Each row of a before or after table is a point. One or more steps were done to the points. Then noise was added and the rows were shuffled. The steps act on columns, c1 being the first. Name the steps. A step turns or swaps two columns, mirrors them in a line or flattens them onto one, adds a multiple of one to another, or multiplies or shifts one. Angles are multiples of 10 degrees, from the lower column toward the higher: turns from -170 to 170, lines from 10 to 170 but not 90. Use the fewest steps. Two steps may share a column if one is a turn and the other turns, adds or multiplies; they go together, in the order done. Otherwise the lowest column goes first.

Before (11 x 2)
.39	.25
-.90	.04
-.11	-.17
.42	.17
.10	-.88
.44	-.45
.27	.29
.36	-.07
.34	-.36
.47	-.11
.15	.56
After (11 x 2)
.27	-.24
.13	-.47
.46	.01
.44	-.05
.15	-.62
.35	.09
.40	.42
.34	-.31
-.76	.48
-.36	-.82
-.15	-.09
Steps: turn c1 and c2 by -30 degrees

Before (14 x 8)
-.09	-.09	-.05	.04	-.02	.05	-.24	-.12
-.07	-.16	.34	.24	.12	.08	.12	.32
-.25	-.15	-.02	.15	-.08	-.07	-.16	-.20
-.20	-.31	.10	.14	.12	.07	.02	.29
-.26	-.32	.02	.11	.01	-.08	-.21	-.06
-.24	-.39	.10	.20	-.23	.02	.13	.21
.22	.27	-.07	-.15	.11	-.25	-.10	-.07
.05	.02	.18	-.20	.15	.01	.15	.00
-.09	.10	.05	-.07	.19	-.20	.09	.19
.18	-.26	.24	-.02	.25	-.01	.34	.05
-.16	-.24	-.12	.29	.04	-.03	-.04	.21
-.09	.18	-.18	.10	-.05	-.11	-.23	-.34
-.16	.01	-.26	.03	-.09	.09	-.19	-.10
-.14	-.14	.15	.07	.23	.03	.27	.05
After (14 x 8)
-.04	-.09	.47	.25	.19	-.03	-.16	-.08
-.21	-.13	.27	.05	-.06	-.08	-.27	.00
-.11	.11	-.40	-.02	-.09	-.25	.22	-.09
-.23	.07	-.01	.20	-.32	-.12	-.09	.11
.02	-.13	.44	-.01	.27	.07	-.21	-.17
.35	-.10	.25	-.21	.02	-.01	.18	-.25
.13	-.07	.94	-.17	.29	.08	-.07	-.19
-.24	-.04	.03	.06	-.11	.04	-.09	.04
-.18	-.01	-.25	.24	-.08	.09	-.17	.10
.09	.04	-.09	-.08	.15	-.20	-.10	-.21
.14	-.15	.57	.01	.25	.01	-.24	.19
-.16	-.06	.30	.10	-.18	-.07	-.25	.12
.14	.02	-.20	-.25	-.03	.02	.05	-.15
.27	-.05	.34	-.09	.01	.03	-.13	-.23
Steps: swap c1 and c7; multiply c2 by 0.4; turn c3 and c4 by -60 degrees; multiply c3 by 2.5; turn c5 and c8 by -100 degrees

Before (9 x 12)
.21	.29	-.23	.05	.31	.28	-.12	-.35	.23	-.14	.23	-.32
-.12	-.25	-.08	-.01	-.10	.46	.18	.04	-.12	-.04	-.23	.17
-.18	.15	.29	-.14	.20	.16	.29	.10	.14	.10	.21	.26
-.49	-.06	.38	-.21	-.15	.34	.26	-.49	.20	.17	.39	-.22
-.45	.37	.15	.42	-.30	.14	-.25	-.38	.25	.26	-.21	-.34
-.14	-.15	-.29	-.21	.17	.03	.36	-.04	.10	-.12	.18	.36
-.04	-.12	.01	.07	-.17	.27	.17	-.06	.33	.25	.03	.06
.03	-.17	-.26	.32	.26	.24	-.06	-.20	.23	.44	.37	.38
-.28	-.01	.00	.12	-.32	-.05	-.14	-.10	.06	-.13	.18	-.06
After (9 x 12)
-.28	.12	.42	-.11	.18	.19	.31	.09	.19	-.09	.20	.67
-.10	-.25	-.24	-.01	-.11	.44	.17	.02	-.10	.08	-.24	.42
.00	-.10	.00	.10	-.17	.28	.17	-.06	.35	.10	.15	.15
-.60	-.06	.39	-.21	-.14	.39	.26	-.44	.17	-.19	.37	-.56
.09	-.18	-.47	.31	.25	.27	-.05	-.18	.23	.09	.63	.95
-.48	.35	-.07	.39	-.28	.15	-.24	-.40	.23	.39	.08	-.84
-.29	.00	-.19	.17	-.32	-.04	-.15	-.08	.13	-.19	.07	-.19
.28	.30	-.27	.10	.32	.31	-.14	-.37	.25	-.24	.12	-.77
-.03	-.16	-.66	-.18	.16	.04	.39	-.02	.14	-.27	.00	.94
Steps: turn c1 and c3 by 20 degrees; multiply c3 by 2; add -0.3 times c7 to c10; turn c10 and c11 by 40 degrees; multiply c12 by 2.5

Before (14 x 24)
-.25	.40	-.12	.32	-.14	-.34	.19	.36	-.06	-.22	-.15	-.51	-.28	.22	-.15	.20	.15	-.01	-.32	-.39	-.01	.25	.44	.09
.02	.29	-.12	.31	-.25	.22	.30	.46	-.08	-.36	.12	-.18	-.28	.12	.08	.02	.19	-.21	-.06	-.54	.18	.11	-.08	-.20
-.41	-.25	.38	-.27	-.09	.11	.22	-.05	.20	-.19	.07	-.19	.20	-.37	.30	-.18	.20	-.14	-.28	.42	-.43	-.29	.35	.39
-.14	-.38	.33	-.28	.06	-.48	.38	-.38	.19	-.11	-.02	.07	.32	-.24	-.01	.28	.39	-.12	.02	.45	-.11	-.49	.19	.13
.08	.24	-.29	.31	-.02	.13	.26	.53	-.10	.16	.17	-.23	.03	.31	-.30	-.26	.07	.37	-.32	-.34	.16	.25	.11	.07
-.22	-.03	-.27	-.07	.45	-.32	.20	-.19	.12	-.36	.33	-.39	.03	-.51	.03	.19	.24	-.16	.01	.36	-.39	-.13	.11	-.01
-.52	-.41	.08	-.06	.18	-.27	.37	-.39	.04	-.18	.16	-.41	.18	-.26	.46	-.05	.51	.14	.34	.18	-.17	-.25	.41	.05
-.31	-.22	.19	.14	.35	-.40	.44	-.04	-.01	-.46	.02	.06	-.22	-.66	.01	.02	.40	.25	.02	.09	-.18	-.04	.20	.28
.18	.03	.33	-.22	-.06	-.11	-.01	-.19	.10	.36	-.53	-.30	-.04	-.15	.57	-.22	.01	.34	-.31	.18	-.21	-.43	-.24	.26
.07	.63	.12	.00	-.30	.18	-.16	.25	-.13	.10	-.34	-.26	-.18	.06	-.30	-.47	.08	.17	.08	-.19	.05	-.02	.20	-.12
.16	.34	.00	.30	-.13	.19	.44	-.17	-.22	-.26	-.05	-.48	.05	-.08	-.29	.09	.11	.11	-.09	-.45	-.10	.29	.11	.25
-.60	-.11	.26	-.36	.24	-.36	.05	-.25	-.11	-.03	.08	-.10	.21	-.29	.23	.08	.36	-.09	.14	.20	-.19	-.14	-.21	.57
.41	.16	-.05	.09	-.28	.44	-.34	.44	-.46	.10	-.30	-.51	-.31	.17	-.13	-.08	.33	.13	-.37	-.25	.34	.13	.20	.11
.19	.03	-.21	-.11	-.42	.06	.01	.28	-.37	-.07	-.54	-.41	-.08	.15	-.09	-.60	-.17	-.04	-.37	-.28	.28	.30	.01	-.05
After (14 x 24)
.17	.33	-.16	.25	-.18	-.15	-.17	.46	-.21	-.25	-.07	-.49	.13	-.40	-.43	.09	-.09	.10	-.11	-.43	.10	.32	.04	.19
-.19	-.05	-.16	-.06	.48	.14	.04	.23	.12	-.45	.38	-.36	-.28	-.58	.38	.13	-.16	-.22	-.06	.35	.41	-.14	.15	-.19
.44	.17	-.13	.15	-.26	.04	-.12	-.53	-.44	.15	-.29	-.49	.52	.07	-.28	-.08	-.46	.16	-.31	-.20	-.27	.15	.24	.07
.05	.32	.06	.30	-.24	.14	-.54	-.09	-.06	-.31	.15	-.23	.32	.32	-.15	.01	-.26	-.18	-.04	-.52	-.11	.10	-.03	-.21
-.12	-.43	.18	-.31	.04	-.04	.04	.56	.18	-.11	-.03	.07	-.59	-.39	.05	.31	-.42	-.11	.00	.47	.14	-.49	.20	.30
-.39	-.24	.05	-.24	-.07	-.26	-.09	.23	.20	-.19	.08	-.22	-.01	-.76	.22	-.21	-.12	-.12	-.34	.41	.47	-.29	.42	.56
.03	.24	-.30	.30	-.04	-.09	-.57	-.15	-.08	.14	.18	-.30	.12	.22	-.39	-.26	-.14	.41	-.34	-.34	-.13	.21	.09	-.11
-.61	-.11	-.18	-.35	.26	-.02	.18	.20	-.04	.03	.08	-.06	-.40	-.93	.36	.13	-.30	-.07	.14	.21	.26	-.17	-.25	.59
-.24	.41	-.19	.35	-.16	.42	-.40	-.06	-.07	-.23	-.11	-.48	-.12	.14	-.24	.22	-.16	.06	-.34	-.34	.02	.28	.45	.01
.03	.67	.13	.02	-.29	.09	-.12	-.33	-.16	.08	-.27	-.24	.27	.21	-.47	-.48	-.12	.12	.06	-.20	-.04	-.05	.21	.00
.27	.04	-.15	-.14	-.35	.02	-.23	-.15	-.35	-.05	-.54	-.42	.14	.22	-.48	-.60	.11	-.02	-.38	-.27	-.31	.27	.02	-.13
-.33	-.19	-.05	.16	.38	.35	-.25	.39	-.01	-.47	.03	.03	-.18	-.96	.25	.02	-.33	.30	.03	.08	.25	-.04	.24	.36
-.55	-.39	.00	-.03	.24	-.03	.04	.51	.04	-.18	.09	-.48	-.37	-.32	.59	-.08	-.47	.14	.33	.17	.26	-.20	.40	.05
.15	.07	.07	-.23	-.03	.11	.17	.08	.13	.37	-.52	-.35	-.07	-.43	.55	-.24	-.02	.34	-.31	.17	.18	-.49	-.23	.45
Steps: add -1 times c24 to c14; turn c3 and c24 by 40 degrees; add 0.7 times c5 to c15; turn c6 and c13 by 120 degrees; turn c7 and c8 by 130 degrees; turn c17 and c21 by 170 degrees

Before (10 x 64)
.26	-.04	.03	-.09	.12	.19	.32	.19	-.02	-.09	.26	.01	.03	.16	.33	-.40	.12	.20	-.31	.21	.22	.46	-.18	.26	.19	.23	-.02	-.19	.21	-.34	-.23	.13	-.02	-.18	-.30	.05	.28	-.06	.22	-.38	-.24	-.62	.32	.21	.12	.29	-.15	.22	.05	-.36	.16	.21	.16	-.29	.00	.13	.47	-.25	.04	.45	.28	-.06	-.01	.07
.18	.06	.17	.28	-.39	.42	-.02	-.33	.28	-.19	.27	-.04	-.15	-.13	.23	.31	-.07	-.08	.30	.12	.31	.07	.30	-.14	.06	.22	-.29	-.21	.28	-.02	.35	-.33	-.41	.09	.23	-.06	.05	-.06	-.06	-.29	.02	.09	.20	.01	.09	.41	.48	-.34	.16	.25	.09	-.33	.07	.05	-.01	.22	.03	.06	-.09	.13	-.25	-.24	.14	.48
-.30	.01	.33	.36	.20	.52	.17	.30	-.26	.32	-.43	.32	.34	-.09	-.19	-.38	.28	-.33	.18	.30	-.26	-.23	.16	.16	.38	-.36	.08	.00	.10	.22	.04	.00	-.27	.18	.33	-.16	-.41	-.08	-.23	-.51	.26	-.17	.28	.45	.04	-.28	-.04	-.34	.29	-.36	.03	-.28	.03	.34	.51	-.02	.46	-.01	-.20	-.36	.22	-.05	.20	-.08
-.27	.26	-.16	-.05	.03	.11	.34	.20	.40	-.10	-.23	.40	-.07	-.19	-.21	-.03	.46	.07	.08	-.01	-.04	-.21	-.30	.06	-.05	-.28	.24	-.36	.21	-.18	-.09	-.46	.22	-.01	-.25	-.16	.06	-.09	.37	.20	.21	-.64	.04	.16	-.12	-.20	.34	.10	-.17	-.01	.05	.19	-.19	-.17	.16	.09	-.25	-.25	.05	.18	.18	.12	.42	-.10
.24	-.19	.13	-.19	-.32	-.23	.63	-.25	-.10	.21	-.28	-.31	.31	.50	.08	-.07	.14	.03	-.02	-.23	.04	.01	.35	.28	.51	.37	.23	-.07	.34	-.14	.07	-.14	.06	-.34	-.09	-.17	.13	.05	.36	-.17	.03	-.10	-.17	.26	.13	.24	.48	-.16	-.06	-.37	.00	.15	.21	.19	.32	-.15	-.26	.16	-.19	-.07	.52	.15	.12	.17
-.06	.19	-.18	.56	-.34	-.18	.63	-.23	.20	-.30	-.08	.30	-.23	.34	.03	-.28	.10	-.18	.00	.09	-.39	-.17	-.27	.21	.32	.37	.10	.26	-.41	-.17	-.05	-.05	.30	-.24	.06	.36	-.08	-.20	.06	.17	.45	-.07	.02	.32	.65	-.22	.44	-.39	.26	-.29	-.52	.22	-.11	-.33	.07	-.21	-.32	.43	.10	-.32	-.22	.20	.38	-.22
.27	.02	-.25	.15	-.08	.00	.12	-.06	.04	-.14	.19	.21	-.28	-.24	.32	.29	.23	.13	-.02	.24	.30	-.30	.26	.01	.11	-.11	-.16	.19	.14	.08	-.31	-.20	-.14	-.03	.14	-.01	-.08	-.42	.12	.07	-.16	.00	.29	.27	-.02	-.17	-.29	.29	-.14	.18	-.25	-.23	-.20	-.10	.64	-.30	-.24	-.09	-.32	.24	.12	-.36	-.14	.08
.15	.51	.18	.53	-.02	.21	.53	-.17	.28	-.39	-.37	.33	.36	-.13	-.18	-.43	.48	-.14	.20	-.12	.10	-.03	-.31	-.04	-.01	.01	.05	-.13	-.41	-.21	-.22	.11	.33	.01	.15	-.02	-.28	-.30	-.10	-.15	.33	-.01	-.31	-.07	.15	.27	.08	.08	-.30	.17	-.04	.10	.33	-.16	.05	.01	.35	.12	.05	.18	.05	.08	-.14	.38
.23	.47	.42	.21	-.07	.05	.06	.11	.26	.23	.34	.05	.04	-.22	-.01	.20	-.11	-.27	-.17	-.47	.28	.23	.18	.06	-.03	-.07	-.28	.23	.23	.28	.23	-.09	-.20	.22	-.27	-.02	.16	-.57	.13	.23	.45	-.05	.00	.09	.46	.26	-.19	.01	-.31	.09	-.11	-.03	-.25	.23	.00	.18	-.05	.03	.24	-.11	.34	.17	-.16	-.20
.24	.48	.27	.00	.03	-.06	.42	-.34	.05	-.46	-.06	.36	.07	-.22	-.23	.10	-.16	.04	.11	-.08	.21	.16	.02	.18	-.10	.27	-.03	-.50	-.14	.35	-.35	.22	-.38	-.13	-.02	.34	-.24	.22	.00	.26	.44	-.20	-.30	-.21	-.04	-.06	-.10	-.14	.19	-.32	-.31	.11	.24	.28	.26	-.08	.34	.35	.44	-.15	.08	.31	.08	.35
After (10 x 64)
.22	-.22	-.03	-.20	-.35	-.23	.64	-.21	-.11	.24	-.31	.32	.30	-.83	.09	-.05	.12	.01	.01	-.23	.05	.08	.35	.30	.51	.38	.22	-.11	.34	-.11	.07	-.15	.06	-.36	-.07	-.14	.11	.06	.38	-.18	.01	-.06	-.15	.23	.16	.28	.29	-.11	.00	-.37	-.01	.14	.23	.18	.30	-.15	-.23	.15	-.17	-.05	.54	.19	.14	.15
-.27	.03	-.01	.33	.23	.49	.13	.30	-.28	.34	-.46	-.31	.36	-.47	-.16	-.38	.28	-.33	.15	.33	-.24	-.60	.15	.15	.38	-.39	.13	.00	.09	.22	.05	.00	-.26	.16	.31	-.14	-.15	-.05	-.23	-.54	.26	-.22	.27	-.35	.03	-.30	-.23	-.34	.29	-.32	.02	-.29	.05	.35	.52	-.05	.47	-.04	-.20	-.34	.22	-.04	.24	-.11
.24	.04	.01	.14	-.09	.00	.12	-.05	.02	-.12	.18	-.20	-.25	-.04	.35	.28	.21	.15	-.03	.33	.28	-.60	.29	.04	.15	-.13	-.16	.19	.13	.12	-.28	-.18	-.16	-.03	.12	.00	.23	-.40	.10	.10	-.20	.01	.30	-.36	-.07	-.17	-.51	.29	-.16	.20	-.26	-.20	-.19	-.12	.63	-.31	-.24	-.06	-.24	.25	.14	-.32	-.11	.13
.25	-.03	.05	-.05	.13	.17	.30	.22	-.01	-.07	.26	.01	.02	-.41	.31	-.43	.11	.19	-.29	.17	.25	.93	-.19	.27	.21	.24	-.02	-.14	.20	-.38	-.20	.14	-.01	-.19	-.29	.03	-.25	-.04	.24	-.38	-.25	-.61	.29	.01	.09	.33	-.32	.21	.02	-.41	.18	.23	.12	-.30	.03	.13	.46	-.24	.01	.37	.26	-.05	.00	.07
-.03	.18	.01	.56	-.35	-.20	.62	-.23	.19	-.33	-.07	-.29	-.23	-.72	.02	-.31	.12	-.16	-.01	.10	-.37	-.36	-.25	.25	.33	.42	.07	.27	-.40	-.16	-.05	-.05	.26	-.23	.06	.35	.06	-.22	.07	.12	.49	-.07	.08	.05	.68	-.21	.25	-.34	.25	-.32	-.53	.21	-.13	-.30	.09	-.20	-.28	.47	.10	-.34	-.21	.20	.40	-.23
.27	.49	.01	-.02	-.02	-.06	.42	-.33	.01	-.48	-.06	-.35	.13	.46	-.26	.09	-.17	.07	.12	-.11	.24	.18	.06	.16	-.09	.33	-.07	-.51	-.16	.37	-.33	.20	-.41	-.14	-.02	.34	-.36	.23	.04	.25	.47	-.18	-.28	-.04	-.05	-.07	-.26	-.13	.21	-.31	-.31	.15	.20	.30	.24	-.10	.34	.33	.45	-.11	.10	.32	.11	.31
-.24	.28	.00	-.06	.00	.07	.34	.24	.38	-.09	-.19	-.41	-.04	-.03	-.23	-.02	.45	.08	.08	-.05	-.04	-.36	-.29	.10	-.04	-.28	.23	-.36	.20	-.21	-.09	-.41	.23	.00	-.24	-.16	.27	-.08	.38	.18	.19	-.60	.03	-.25	-.16	-.20	.17	.09	-.20	.02	.05	.19	-.19	-.20	.15	.10	-.25	-.22	.11	.16	.19	.14	.42	-.11
.17	.05	-.01	.32	-.41	.44	-.02	-.35	.30	-.25	.24	.04	-.16	.12	.21	.29	-.09	-.06	.28	.13	.30	.12	.28	-.15	.04	.26	-.27	-.20	.27	-.05	.33	-.35	-.39	.11	.25	-.04	.03	-.03	-.05	-.28	.02	.10	.19	-.16	.07	.39	.30	-.34	.14	.26	.10	-.35	.12	.05	.00	.26	.08	.08	-.11	.08	-.26	-.23	.12	.47
.24	.48	.05	.19	-.07	.02	.06	.07	.20	.26	.32	-.02	.07	.12	.00	.20	-.13	-.28	-.16	-.46	.31	.50	.20	.05	-.01	-.10	-.24	.28	.22	.27	.20	-.06	-.20	.22	-.28	-.05	-.12	-.58	.11	.27	.47	-.02	-.02	-.25	.46	.26	-.41	.01	-.32	.07	-.14	-.03	-.20	.19	-.01	.17	-.07	.03	.24	-.08	.32	.16	-.13	-.20
.16	.46	.02	.51	-.02	.23	.54	-.22	.26	-.38	-.40	-.34	.34	.23	-.18	-.44	.49	-.15	.22	-.08	.10	-.21	-.30	-.02	-.04	.08	.05	-.12	-.44	-.21	-.26	.10	.34	.02	.19	-.05	-.23	-.25	-.10	-.15	.33	-.05	-.28	-.07	.14	.25	-.13	.11	-.28	.17	-.09	.06	.34	-.16	.06	-.02	.39	.13	.10	.16	.04	.05	-.17	.36
Steps: multiply c3 by 0; multiply c12 by -1; turn c14 and c44 by 130 degrees; multiply c14 by 1.6; multiply c22 by 2; turn c22 and c37 by -30 degrees; shift c47 by -.20
